Each row of a before or after table is a point. The points were changed in one or more steps. Then noise was added and the rows were shuffled. The steps act on how far a point lies along the listed directions, d1 being the first. Name the steps. A step turns or swaps two directions, mirrors them in a line or flattens them onto one, adds a multiple of one to another, or multiplies one. Angles are multiples of 10 degrees, from the lower direction toward the higher: turns from -170 to 170, lines from 10 to 170 but not 90. Use the fewest steps. Two steps may share a direction if one is a turn and the other turns, adds or multiplies; they go together, in the order done. Otherwise the lowest direction goes first.

Directions:
(1): [2.09 0.29]
(2): [ 0.29 -2.09]
Before:
[[-0.71 -0.26]
 [ 0.11 -0.98]
 [-0.90 -0.98]
 [-0.08 -0.25]
 [-0.27 -0.15]
 [ 0.15  0.13]
 [ 0.34 -0.44]
 [-0.22  0.09]]
After (8 x 2):
[[ 0.30 -0.93]
 [-0.24  0.05]
 [-0.06 -0.27]
 [-0.72 -1.13]
 [ 0.41 -0.36]
 [-0.25 -0.19]
 [ 0.16  0.20]
 [-0.64 -0.37]]
Steps: turn d1 and d2 by -10 degrees

Directions:
(1): [-0.56 -1.79 -1.78]
(2): [-1.94  1.47 -0.87]
(3): [ 1.61  1.15 -1.66]
Before:
[[-0.14 -1.07 -0.21]
 [ 0.20  0.50  0.33]
 [ 0.01 -0.87 -0.15]
 [-0.15 -0.49  0.10]
 [-0.02  0.19 -0.11]
 [ 0.31  0.20 -0.13]
 [ 0.77  0.54  0.38]
 [ 0.16  0.69  0.15]
 [ 0.61  0.38 -0.07]
 [ 0.43  0.44 -0.09]]
After:
[[ 0.51  0.18 -0.29]
 [-0.77 -0.42  0.55]
 [ 0.31 -0.09  0.07]
 [ 0.06 -0.06 -0.09]
 [-0.57 -0.20  0.51]
 [-0.50  0.15  0.19]
 [ 0.58 -0.13  0.02]
 [ 0.56  0.28 -0.28]
 [ 0.90  0.34  0.21]
 [ 0.77 -0.10  0.10]]
Steps: turn d2 and d3 by 70 degrees; turn d1 and d3 by -60 degrees

Directions:
(1): [-0.72  2.23 -0.95  1.59]
(2): [ 1.80  1.58 -0.50 -1.71]
(3): [ 2.20 -0.81 -0.62  1.74]
(4): [0.58 0.89 2.71 0.65]
Before (9 x 4):
[[ 0.38  0.39 -0.59 -0.50]
 [-0.12 -0.32 -0.02  0.40]
 [ 0.03 -0.09  0.42 -0.44]
 [-0.17  0.06  0.01  0.03]
 [ 0.31 -0.23 -1.44 -0.47]
 [ 0.46 -0.97  0.53 -0.06]
 [ 0.09 -0.28 -0.04 -0.44]
 [-0.40  0.13  0.23  0.18]
 [ 0.16  0.40  0.04 -0.09]]
After (9 x 4):
[[-0.05 -0.41 -0.02  0.05]
 [-1.37  0.86 -0.56 -1.27]
 [-0.47  0.34 -0.09  0.11]
 [ 0.15 -0.29  0.42  0.07]
 [-0.22 -0.34 -0.52  1.09]
 [ 0.02  0.31  0.13  0.56]
 [ 0.09  0.00  0.25 -0.13]
 [-0.24  0.82 -0.20 -0.59]
 [ 0.41  0.35 -0.04 -0.08]]
Steps: mirror d1 and d2 in the line at 70 degrees; turn d3 and d4 by -70 degrees; multiply d3 by 1.6
